Each row is a point. To make a cloud, some directions were put in groups of two or more. Within a group, all points are equally far from the middle, so they leave a hole (a ring in 2 directions, a hollow ball in 3). The other directions are filled evenly. Then the cloud was stretched, turned, moved and blurred a little. How many holes are there, and how many directions does each take, smallest first?

Cloud:
[[-3.7 -3.0]
 [-2.4 -4.3]
 [ 3.0  0.6]
 [ 0.7 -4.6]
 [-3.4  1.3]
 [-3.8 -2.7]
 [ 2.4  1.5]
 [ 2.5  1.3]
 [-3.3  1.3]
 [ 2.8  0.9]
 [-3.0  1.7]
 [ 3.3 -1.3]
 [ 0.8 -4.6]
 [ 2.9  0.6]]
Holes: 1 (2)

Cloud:
[[-2.3 -2.5 -3.8]
 [ 0.6 -0.9 -4.5]
 [-1.5  4.9  1.5]
 [-4.8 -1.1  0.7]
 [ 1.0 -3.3 -1.0]
 [-2.1  4.3 -1.5]
 [-3.6 -2.1 -3.0]
 [-0.8  3.7  3.6]
 [-2.4 -1.5  3.0]
 [ 0.6  4.0  2.2]
 [ 0.6 -3.3 -0.2]
 [-0.9  0.2  4.1]
 [-2.9  4.6 -0.4]
 [ 1.8 -2.7 -1.1]
 [ 2.9  0.4 -0.6]
 [-4.1  4.0  1.4]
 [ 1.7 -0.5 -3.6]
 [-3.8 -1.6 -3.3]
 [-2.0 -1.5  3.2]
 [-0.1 -3.5 -2.5]
 [-2.9  2.5  4.1]
 [-1.7  4.6  2.5]]
Holes: 1 (3)

Cloud, 28 rows:
[[ 4.4 -1.5  1.9  4.1]
 [-4.5  0.3  0.6 -1.6]
 [-0.5  2.0 -2.7 -2.7]
 [ 1.5 -4.4 -0.6 -2.3]
 [ 2.9  1.8  2.6 -2.9]
 [ 2.6 -4.8 -0.6 -1.0]
 [ 4.6  0.3  1.6  4.3]
 [ 2.0 -0.1 -4.4  1.7]
 [ 3.5 -1.6  2.4  4.5]
 [-2.8  3.2 -1.7 -0.1]
 [ 1.5 -1.6  0.4 -4.4]
 [ 1.1 -2.8  4.2  2.2]
 [ 1.6  2.0  1.7  5.3]
 [ 2.1 -0.4  4.1 -2.6]
 [-0.3  4.0  1.4  3.5]
 [-0.9  4.0  1.1  3.4]
 [ 0.7 -2.1  4.8  0.2]
 [-0.3 -0.3 -4.2  3.4]
 [-3.2 -3.6 -1.0  1.9]
 [-1.6  3.5 -0.7  3.3]
 [-1.2  1.3 -2.9  4.0]
 [ 1.9  3.6  3.9 -0.5]
 [ 0.6  1.9  4.9 -1.4]
 [-0.2  1.4 -4.3  2.3]
 [-2.3 -2.6  0.0  4.5]
 [-4.6 -1.0  1.0 -0.9]
 [-3.5  3.1  0.3 -0.5]
 [-0.6 -1.1  1.2  5.8]]
Holes: 2 (2, 2)
